Rows are points. Any point is a mix of the corners, with weights that add up to 1. It lies inside the corners' shape when no weight is negative. Say inside or outside, and name the corners with a negative weight.
In the rows, zero is written as 128.

Corners:
(1): [105 145]
(2): [191 126]
(3): [108  97]
Points:
[ 96 114] => outside (2)
[109 139] => inside
[145 112] => inside
[116 102] => inside
[185 126] => inside

Corners:
(1): [114 176 128 107 109 135  82 127 118]
(2): [128 147 145 128 142 154 126 134  84]
(3): [100 146  35 106 143 148 132 113 142]
(4): [129 161 138 128 154 120  35 157 148]
(5): [109 117 138 110 120 138 142 126 153]
(6): [156 132 180 125 100 144 212  86 198]
(7): [122 112 149 135 112 143  89 125 134]
(8): [144 183  65 141 133  52 104 145 166]
(9): [134 139  77 121 123 139 126 144 168]
(10): [161  91 200  76 119 173 164 116 122]
Points:
[112 126 154 105 127 164  95 126  97] => outside (6, 8, 9)
[131 132 146 117 116 138 118 128 143] => outside (3)
[136 149 105 117 152 109  89 153 141] => outside (1, 6, 7)
[130 136 147 113 128 141 110 127 130] => outside (9)
[129 148 101 112 115 117 151 119 169] => outside (2, 4, 7)

Corners:
(1): [122 126 121 121  99 138 132 201  95 153  90 104  92 115 141 113 182 133
 102 106]
(2): [140 115 156 141  90 120 191 150 151 185  82  77 117 117  99  89  91 178
 133  97]
(3): [150 169 149 120 145 154  96  95 185 109 130 145 141 128  87 137 111  96
 124 115]
(4): [124  98 124 104 146 137 140 114 126 133 140  88 174  77 107 165 110 119
  70 117]
(5): [141  98 147 115 166 170  76 121 136 116 138 111 167 105 148  86 104 161
 126 105]
(6): [129 146 179 157  94 136 138 127 197 108 112 145 122 146 176 100 104  71
 135 166]
(7): [158 157 118 129  93 155 119 109 166  99 113 164 119 180 185 171 133 124
  91 166]
(8): [110 107 159 122 129  79 117 133 123 176 130 107 184 100  42 111 111  80
 147 160]
(9): [ 95 178 143 170 135 139 182 133 145 111 117  98 163 174 166 169 168  64
 127 183]
(10): [ 95  73 118 119  75 157 126 141 112 181  75 140 135 120  98 159 165 113
 162 109]
(11): [134 179 153 148 100 161 164 102 112 181 181  66 174  82 132 156  88 148
  83 126]
(12): [ 97 147 117 140  96 145 132  89  94  83 121 112 120 156 155 140 119 129
 158 130]
(13): [142 122 134 173  91 111 171 115 106  78 118 168 111 162 203 134 160 116
 119 114]
(14): [ 81 148  90 141 161  96 145  99 169 141 159  68 137 123  83 153 158 101
 152 151]
(15): [138  84 105 165 130 151 112 160 131 119 175 113 108 157 123  76 145  94
 101 130]
(16): [143  47  72 105 120  93  89 185 131 135  54 177 159 137 143 131 169  49
 173  73]
(17): [111 149  99 184 122 103 145 126 135 134 122 101 156  97  73 117 109 107
 100 144]
(18): [120 118 140 162 153  99  91 125 150  74 174 171  91 173 186 142  90  81
 115 132]
(19): [148 117 184 147 106 118 143 182 181 109  66 115 134 114  71 111 114 127
 139 183]
(20): [ 89 168  85 126 192 116 179 173 102 176 195  86 160  93 125 140  96 143
  95 157]
(21): [122  69 156 116 148 169 142  86 123 167  83 135  82 109 146 172  72 155
 171 151]
Points:
[129 131 134 140 127 128 130 135 147 136 126 125 135 129 126 132 122 110
 125 137] => outside (4, 12)
[126 116 129 139 119 131 132 130 132 135 125 120 133 122 130 130 115 122
 121 132] => outside (3, 9)
[122 127 119 137 104 138 146 130 118 141 117 119 135 132 136 135 130 115
 124 125] => outside (5, 14, 18, 19)
[129 124 130 139 140 133 132 114 139 124 149 121 138 137 150 129 111 110
 121 127] => outside (1, 10, 17, 19)
[121 133 139 145 121 130 141 127 138 134 128 106 137 121 115 126 113 125
 121 141] => outside (16)
[121 119 123 132 127 136 123 128 128 129 130 126 133 124 132 137 122 116
 123 134] => outside (2, 9)
[126 117 135 132 135 138 125 130 135 130 125 121 132 123 136 130 114 125
 124 133] => inside

Corners:
(1): [ 75 151 133 149 102 112 158 157 105 127 112 100  96 153  91 109 142 162
 163 162]
(2): [189 132 120 153 149 192  56 137 124 102 188  81 145  97 177 147 122  89
 112 106]
(3): [106 143 159 195 113 151 146 135  93 148 159 143  93  79 131 109 198 118
 146 153]
(4): [140 152 161 162 139 128 129 149 106 154 144 145  70  95 107 195 135 126
 135 141]
(5): [113  98 113 180  80  76 106 124 148 118 115 165 116 161  67 120  94 157
 106 140]
(6): [136  41 122  94  78 125  91 138 125 100 141 128 143 154 165 114 137 164
 114  75]
(7): [ 75 147 159 104 124 106 161 161  76 160 156 145  96 107 164 136 150 120
 136 127]
(8): [114 121  71 165 152 114  79 152 160 151 158 148 104 123 106 135 125 142
 125 143]
(9): [174  91 146 103 120 172  99 151 143  82 155 106 166 136 154 143 153  96
 116 131]
(10): [128 142  54 159 110 119  72 135 117 139 144 149  84 165  66 142 127 137
 103 152]
(11): [ 88 159 109 142 102 123 173 203  88 163  90 115 143 114  99 124 138 145
 142 101]
(12): [178  56 119 112 134 170  76 146 131 115 157 104 150 114 162 110  67 103
 127  85]
(13): [117 118 125 153 122 111 136 128 113 152 117 105 107  93 147 188 127  82
 171 129]
(14): [161 108 120 187 195 149 141 136 116 159 161 102 110  92 167 186 131  78
 114 155]
(15): [119  69  97 134  88 162 129 160 181 128 149  82 152 132 111 124 110 137
 102 122]
(16): [146 173 114 120 107 113 145 151 129 143 146 103 114 109 112 129 136 154
 158 149]
(17): [ 69  96 104 123  85 101 167 178 124 143 170 135 145 153  80 153 131 165
 177 114]
(18): [ 70 143 117 124 108  88 162 157 145 151 138  96 127 137  65  87 150 166
 144 101]
(19): [186  97  79 151 194 182  79  95 115 112 131  91 142  68 167 197 105  86
  94 124]
(20): [145  75 106 129 116 175 118 115 174  97 142 123 141 153 155 105  95 124
 103  85]
(21): [105  99 111 150 124 153  76 107 145 164 149 153 139 146 111 123 149 158
 117 130]
Points:
[122 109 120 136 110 127 117 141 134 129 150 123 121 135 122 128 132 140
 132 128] => outside (11, 19)
[128 109 119 139 117 137 122 142 125 129 140 115 128 125 126 135 125 127
 130 120] => outside (8)
[120 112 115 152 121 132 114 138 127 137 142 130 116 125 117 140 124 132
 124 123] => outside (9, 16)
[118 121 123 138 106 129 133 155 120 132 136 128 116 122 115 138 133 135
 137 129] => outside (2, 14, 18, 21)

Corners:
(1): [147 167 151 152 146 119  97  75 138 157 187  64  81 137  84 157  99 113
 168 125]
(2): [107 175 137 140 152 132  69  84 119 112 165 128  89 181 137 147 123  83
 146 115]
(3): [101 155 111 128  72 112 107 101 157 136  99 158 127 115 129  89 159 171
 118 110]
(4): [164 109 113 111 123 167 128 158 148 185  74 155 138  70 108  94 149 142
  74 179]
(5): [141 186 130 125 132  93 113 119 119 116 158 105  82 161  83 152  95 113
 182  90]
(6): [154 102 125  85 103 134 101 152 101 163 107 103 162  76 119 140 167  96
 136 119]
(7): [102 163  93 138  94 144 135  98 156 133 107 129  99 130 152 104 126 160
 177  95]
(8): [112 155 104 117 130 119 104 125 199 135 104 142 125 132 180 109 171 159
  96 114]
(9): [143 130 133 124 133 152 151 128 105 161 143 120 142 126  87 132 171 135
 104 140]
(10): [174 182 161 165 124 108 109  99  84 108 191 129 126 124 125 136 138 118
 185  90]
(11): [ 93  73  77  80  98 116 103 122 173 160 113 171  91 103 144 116 108 153
 145 133]
(12): [100 109  75 119 134 120 113 170  98 144  99 134 179  56 130 106 147 160
  78 151]
(13): [142 171 176 138 201  95 117  77  61  97 157  70  86 129  76 184 132  96
 182 112]
(14): [122  96 155  85 138 134  85 142  80 111 121 129 180 114 125  84 151 158
 123 141]
(15): [ 98 108 125 149 114  85 124 151 145 167 101  92 121 119 158  98 181  95
 143 141]
(16): [143 101  75 120 102 122 132 117 138 119 120 136 156 124 146  78 138 159
  50 151]
(17): [110  97  79 109 149 135 135 127 168 156 104 155 161  86  97  62 157 143
  96 129]
(18): [103 140 139 116 137  93 128  92 128 118 129 128 157 128 142 159 107 117
 134 145]
(19): [114 153  95  89  95  92 150 119 105 150 140 119 153  84 139  89 152 151
 133 171]
(20): [142 149 131 143 167  96  84  99  94  96 132  95 115 155  78 190 138 102
 224 130]
(21): [152 119  97 112 130 120 126 106 143 186  58 162 132 139 127  84 155 179
 124 119]
Points:
[142 152 114 123 122 109 119 104 115 133 130 114 122 123 113 150 131 138
 162 115] => outside (2, 4, 14, 15, 17)
[129 142 118 126 132 117 117 113 128 138 125 119 121 120 120 130 142 127
 138 126] => outside (14)
[126 140 113 124 129 111 109 111 130 134 129 120 121 127 123 115 137 137
 143 118] => outside (4, 9, 18)
[147 155 137 134 132 110 112 106 114 117 141 101 119 122 110 130 143 123
 169 114] => outside (2, 9, 11, 12, 18, 21)

Corners:
(1): [ 74 132 143  97 127 119 140 102 171 131 153 117 119 134 139 146 133 176
 184  83]
(2): [141 130 123 116 166 129 107  99  53 169  99 143 150 143  82  82 105 147
 151 107]
(3): [146 138 155  90 165 160 124  75  91 139  64 163 152 146  77 100 140 111
  84  66]
(4): [115 187 171 155 102 135  80 118 140 166 122 118 155  76 108 178  95 158
 115 170]
(5): [122 171 122 106 141 160 146  92 118 182 158 108  62  77 135 156 109 160
  77 164]
(6): [125 119 115 151 118 145  93  88 119 148 160 160  88 152 156 102 145 104
 136 114]
(7): [ 99 118 127  98 153 173 129 137 160 105  68 123  98  88  91 163 123 108
 171 141]
(8): [139  92  68 169 160 188 104 110  86 152 151 192 119 124 140 106 126 142
  83  91]
(9): [131 189 165  88  80 109 125 100 111 138 112 103 151  77 104  92 130 155
 112 138]
(10): [151 147  82 145 176 181 123 121 184 118 142 188 109  89 128 154 102 129
 133  95]
(11): [191  80 160  73 136 135  99 155  71 140 109 145 116 156 109  67  77 125
 107  67]
(12): [130 191 161 119 134 157 167  97 176 113 129 174 110  79 100 175 161 156
 104 120]
(13): [155 103 134  99 140 124  76 143 145  93  98 100  88 110 126  98 120 109
  97 157]
(14): [149  94 107 161 113 149  98  58 117 156  80 136  87 127  77 163 172 112
 115  83]
(15): [145 119 105 137 100  89 151 150 132  48  80  92 156 162 139  82 171  81
 152 103]
(16): [147 138  76 184 176 146 140 183 130  89 161 121 162 122  57  71 146 127
  98 119]
(17): [157 202 112 145 110 181 120 108  76 139 101 123 154 146 105  81 162 166
 105 106]
(18): [104 172 150 128 152 110 102 149 111 110 142  93 125 105 180 174 135 111
 205  78]
(19): [116  86 157 152 123 161 142 118 156 161 170 132 130 139 160 120 138 154
 157 138]
(20): [155 144 116 142  96 141 131  89 118 151 167 119 133 154 152 171 198 116
 144 148]
(21): [ 88 175 168 105 156 114 126 120 156 189 110 165 123  86 122 118 149 151
 130  76]
Points:
[137 164 133 125 123 136 127  98  97 143 116 133 136 129 107 115 152 138
 112 100] => outside (7, 10, 13, 19)
[137 138 119 142 114 159 135 115 144 129 141 138 117 112 117 138 137 142
 121 126] => outside (2, 3, 13, 18, 21)
[126 164 124 129 136 154 138 126 145 114 140 120 126 103 130 146 140 142
 126 130] => outside (2, 6, 11, 14, 21)
[137 142 125 116 137 143 129 130 127 122 127 130 117 112 127 111 130 129
 130 125] => outside (1, 3, 4, 14)
[119 160 126 136 130 140 127 126 139 130 137 125 130 109 131 124 142 143
 137 132] => outside (3, 11, 14)
[129 129 128 124 144 140 111 123 132 132 120 137 120 110 121 118 120 124
 123 101] => outside (2, 12, 17, 20)
[136 132 121 128 138 149 123 122 124 124 133 130 122 132 129 125 132 129
 136 117] => outside (9, 14, 21)

Corners:
(1): [ 84 173 123 110 133 106 149 157  96 128 101 117 110  80 173 121 141  91
 139 161]
(2): [ 71 135 112  69  99 116 105 161  92 162 134 123 103 136 217  83 177 117
 138 164]
(3): [196 120 151 110 108 145  88 141 145 117 109 140 182  96  83 106 143  99
 129 115]
(4): [154 116 170 118 171 135 118 135 100 101 108 160 196 104 108 111 139 157
 143 161]
(5): [146 107 208 180 185 122 110  93 150 119  84 184 141  81 127  86 142 172
 114 124]
(6): [183 138 153 179 131 116 103  87 140 108 114 188 204  96  66  75 145 155
 192 132]
(7): [ 37 190 151 137 104 125 148 134 118 144 113 111 137 160 170 132 129 113
 144 106]
(8): [102 159  80 121 101 132 130 174  36 128  69 126 139 189 148 128 172 120
 174 139]
(9): [171 117 181 196 130 135  97  96 125 137 126 163 168 101 122  85  92 171
 174 145]
(10): [108 152 113  93 132 110 132 128  73 106 177 105  96 155 182 161 110  71
 111 137]
(11): [169 118 140  88 106 132 151  94 128 165 150 141 110 146 172 123 124  96
 148 165]
(12): [137 105 146 132 136 119 100  74 143 105  88 181 182  66 103 102 100 143
 135 134]
(13): [ 79 189 144 136  89 111 101 181 119 104 116 132 141 212 181 145 142 107
 160 153]
(14): [ 81 178  82 105 118 113 120 178  91 111 125 104 112 149 195 187 167 153
 133 136]
(15): [110 122 141 144  84 112 130 140 114 148 156 139  91 148 143 162 146 111
 109 183]
(16): [147  81 165 148 138 100 118 117 153 123 102 159 164 116 103  90 118 131
 181 122]
(17): [159 127 133 142 200 104 113 122 124 183 101 161 187 104 101  62 132 139
 143 164]
(18): [ 79 157 121 127  82  92 135 111  85 103  93  63 136 187 159 177 148  85
 137 133]
(19): [133 117 158  87 152 120 100 112 109 129 131 127  91 122 124 107 115 154
 137 168]
(20): [125 109  94  97 123 162 129 129 118 149 129  90  95 155 145 126 165  62
 151 181]
(21): [142  74 205 169 127 120 142 100 185  90 119 145 124 124 115  65 106 175
  97 149]
Points:
[127 121 159 140 119 121 111 116 132 116 104 149 151 118 119 103 131 133
 149 140] => outside (10, 11, 14, 17)
[114 146 133 126 122 122 113 145 102 134 120 125 132 142 142 127 146 117
 147 150] => outside (11, 12, 21)
[118 144 119 127 108 116 118 137 119 128 103 131 130 138 154 126 163 116
 131 154] => outside (4, 7, 9, 10, 16, 19)
[131 140 132 117 130 125 124 113 107 123 116 118 145 129 127 126 125 118
 142 143] => outside (2, 5, 13, 15, 16)
[132 135 148 141 125 116 116 122 116 122 115 148 151 122 129 111 134 137
 147 141] => outside (20)
[121 132 145 121 127 114 123 128 118 123 117 139 139 130 141 114 135 126
 137 144] => outside (9, 20)
[116 145 143 143 118 116 114 137 117 124 118 129 134 144 141 118 139 125
 150 144] => outside (4, 11, 12)
[133 118 148 132 125 122 120 118 126 128 114 139 140 118 127 105 138 133
 140 148] => outside (10, 13)
